Each row of a before or after table is a point. The points were changed in one or more steps. Then noise was added and the rows were shuffled. The steps act on how far a point lies along the listed directions, d1 being the first. Name the steps. A step turns or swaps two directions, mirrors them in a line or flattens them onto one, adds a multiple of one to another, or multiplies one. Angles are multiples of 10 degrees, from the lower direction toward the higher: turns from -170 to 170, lines from 10 to 170 but not 90. Use the fewest steps. Two steps may share a direction if one is a turn and the other turns, adds or multiplies; they go together, in the order done. Otherwise the lowest direction goes first.

Directions:
(1): [0.005 -0.025 -0.038]
(2): [0.044 -0.006 0.010]
(3): [0.010 0.038 -0.024]
Before (12 x 3)
[0.011 -0.035 0.009]
[-0.041 0.037 -0.008]
[0.000 -0.019 0.025]
[-0.013 -0.033 -0.006]
[0.014 0.017 -0.031]
[0.009 -0.024 -0.009]
[-0.028 0.048 0.005]
[-0.007 0.023 -0.031]
[-0.005 0.040 -0.008]
[-0.021 0.019 -0.039]
[0.012 -0.009 -0.006]
[-0.009 0.002 0.003]
After (12 x 3)
[-0.003 -0.035 0.007]
[0.039 0.004 0.032]
[0.019 0.021 0.030]
[-0.003 0.031 -0.007]
[-0.076 -0.017 -0.053]
[-0.035 -0.030 -0.028]
[0.026 -0.002 0.018]
[-0.072 -0.016 -0.036]
[0.035 0.025 0.025]
[-0.009 -0.032 0.015]
[-0.014 0.004 -0.007]
[0.022 -0.040 0.019]
Steps: add 1.5 times d1 to d2; turn d1 and d3 by -140 degrees

Directions:
(1): [0.016 -0.008 0.049 0.029 0.000 -0.029 0.009 0.033]
(2): [0.012 0.043 -0.020 0.018 0.050 -0.018 0.004 0.002]
(3): [0.003 0.008 -0.037 0.047 -0.041 -0.002 0.010 0.011]
(4): [0.050 0.003 -0.019 -0.033 -0.013 -0.007 -0.018 0.032]
(5): [-0.007 -0.044 -0.028 -0.008 0.023 -0.012 0.041 0.019]
Before (8 x 8)
[0.011 0.023 0.080 -0.021 0.026 -0.021 -0.031 0.026]
[0.003 0.028 -0.029 0.002 -0.039 0.028 -0.021 -0.026]
[0.017 0.020 -0.039 -0.007 0.049 -0.024 0.022 0.012]
[0.017 0.010 -0.043 -0.013 -0.062 0.028 -0.012 -0.006]
[0.005 -0.006 -0.051 0.050 0.014 -0.018 0.011 0.011]
[-0.014 -0.011 0.001 0.000 0.019 0.013 0.020 -0.026]
[0.021 -0.003 -0.013 0.003 -0.058 0.011 -0.005 0.032]
[0.035 0.005 -0.021 -0.007 -0.009 0.015 -0.030 0.000]
After (8 x 8)
[0.014 0.019 0.048 -0.031 -0.006 0.006 -0.039 -0.010]
[0.020 0.017 -0.009 0.045 -0.019 -0.014 0.008 0.034]
[-0.049 -0.057 0.046 -0.005 0.018 -0.014 0.038 0.017]
[0.004 0.006 -0.014 -0.015 0.018 0.015 -0.001 -0.024]
[0.047 0.011 -0.039 0.017 -0.044 -0.005 0.004 0.034]
[0.026 -0.011 -0.043 -0.001 -0.052 0.011 0.001 0.015]
[0.009 0.030 0.019 0.025 -0.019 0.009 -0.061 -0.022]
[0.040 -0.019 -0.002 0.008 -0.017 -0.001 -0.014 0.020]
Steps: turn d1 and d4 by -60 degrees; turn d2 and d5 by -130 degrees; turn d3 and d5 by -40 degrees
